Rows are points. Any point is a mix of the corners, with weights that add up to 1. It lies inside the corners' shape when no weight is negative. Is each point inside? If not, which corners have a negative weight?
(in the rows, 128 means zero)

Corners:
(1): [101  95]
(2): [148 191]
(3): [123  52]
Points:
[131  78] -> outside (1)
[144 214] -> outside (3)
[137 167] -> inside
[103 123] -> outside (3)

Corners:
(1): [ 69 188 165 175  86  92 193 116 129]
(2): [ 50 178 114  79  80 148 101  56 158]
(3): [ 51 111 190  99  99 136 150 174 204]
(4): [196 132  82 137 124 127 106 114 183]
(5): [174  29 161 129 163 192 206  68 129]
(6): [ 34 140  53 106 242 206 201  52 167]
(7): [192 125 155  78  97 185 131 127 136]
(8): [207  71  58 108 118 148 113 164  78]
(9): [160 100 124 176 247  88 145 194  85]
(10): [ 51 104 129 141 160 246 131  92 168]
Points:
[106  97 118 133 155 157 160 100 137] -> outside (7)
[ 97 146 170 142 126 118 144 131 156] -> outside (6, 8)
[106 151 112 125 131 143 141 116 158] -> outside (5)
[126 126 119 115 132 154 133 111 141] -> inside
[ 66 131 142 130 138 158 161  78 159] -> outside (7, 8)
[130 126 114 129 146 141 129 118 148] -> inside

Corners:
(1): [ 11 153 129  66 171  65 175  64  73 119 107 171  87  53  91 174 139 100
 129 161]
(2): [171  99 108 141 169 135  93 102  47 106 139 151  74 127  89 177 161  25
  83 227]
(3): [138  99 129 105 160  71  90 124 132 119 137  83 139 155 179  48 118  41
 105  45]
(4): [158 107 119  64 207  95 131 149 188 116 187 143 124 195 182 118 127 103
 126  98]
(5): [171 171 135  84 139 201 136  91 132 136 142 112 140 141 185  64 146 113
 141  68]
(6): [ 99 115 154 123 218 105 135 164  61 168 153 131  84  20  95 159 160 143
  87 148]
(7): [191 151 178 100  96  80  87 131 184 163 144 126 194 176 106 139 121  62
 110 102]
(8): [174 114 164  87 105 103 142 124 197 141 241 120  93 149 140  88 170  69
 156  23]
(9): [ 66 146 125 170  89 134  96 110  81 104 123 173  72 140  85 162 195 130
  31 249]
(10): [ 59  76 155 104 138 112 200 124  42 106 159 103 109 115  78 200 119 128
 116 143]
(11): [144 134 164 108 118  96 113 134  16  93 141 238  43 147  75 117  94 118
  35 204]
(12): [ 46 133  72 134 195  92 153  63  47 172 164 150  85 119 112 169  92 113
 106  91]
(13): [232 140  86  83 106  52 100 138 132 105 195  80 162 139 152  84 147 120
 140 117]
(14): [147 142 136 134 143  74 125 135  14 158  71 174  27 175  76 119 177 126
 122 223]
(15): [121 127 115 160 124 122  84 162  47  59  82 212  54 114  39 186 143 139
 121 186]
(16): [149  85 120 104 140 109 110 125 145 142 206 152 174 160  98  38 143 108
 183 119]
(17): [216  61  94  94  92  88 166  95 211 142 140 144 165 148 147  64 135  83
  99  62]
(18): [ 64 153  84 104 146  94 195 181 106 162 132 128  80  66  91 155  88  74
 132 174]
(19): [162 131  71  69 133  94 146 154  91 135 167 152 197 182 112  90 192  46
  95  62]
(20): [169 149 114 109 197 117 166  97 177  84 176 100 145 165  60  52 134  93
 125  59]
(21): [ 84 162 136 188 193  82 218 127  92 109 159 154 130  77 136 160 126  80
 152 150]
Points:
[124 105 100 116 160 114 151 123  90  96 135 151 114  96 110 122 142 108
 103 157] -> outside (7, 8, 12, 14)
[113 138 110 136 152  76 113 103  97 106 110 169  83 145 105 134 119 102
 101 199] -> outside (5, 6, 8, 10, 19)
[ 75 104 106 125 194  95 156 121  84 100 166 150  93  78  93 151 106 124
 102 156] -> outside (5, 7, 8, 14, 19)
[137 148 102 114 149 109 156 100 164 119 131 139 128 165 138 109 142  62
 137  89] -> outside (6, 10, 11, 13, 16)
[140 124 129  98 154  99 140 122 104 127 150 143 116 131 112 119 128  90
 126 120] -> outside (9)
[ 81 148 128 102 154  81 140 143  73 150 148 134 122 121 129 146 116 114
 112 161] -> outside (2, 8, 15, 17, 20)
[142 112 122 109 141 102 130 123 114 128 167 152 129 142 107  96 136 101
 128 129] -> inside
[133 127 126 110 148 104 133 123 121 122 159 134 126 124 115 120 140  95
 107 119] -> outside (14)
[146 141 118 109 148  93 125 128 114 131 142 144 115 135 119 116 138  87
 104 119] -> outside (10, 16)
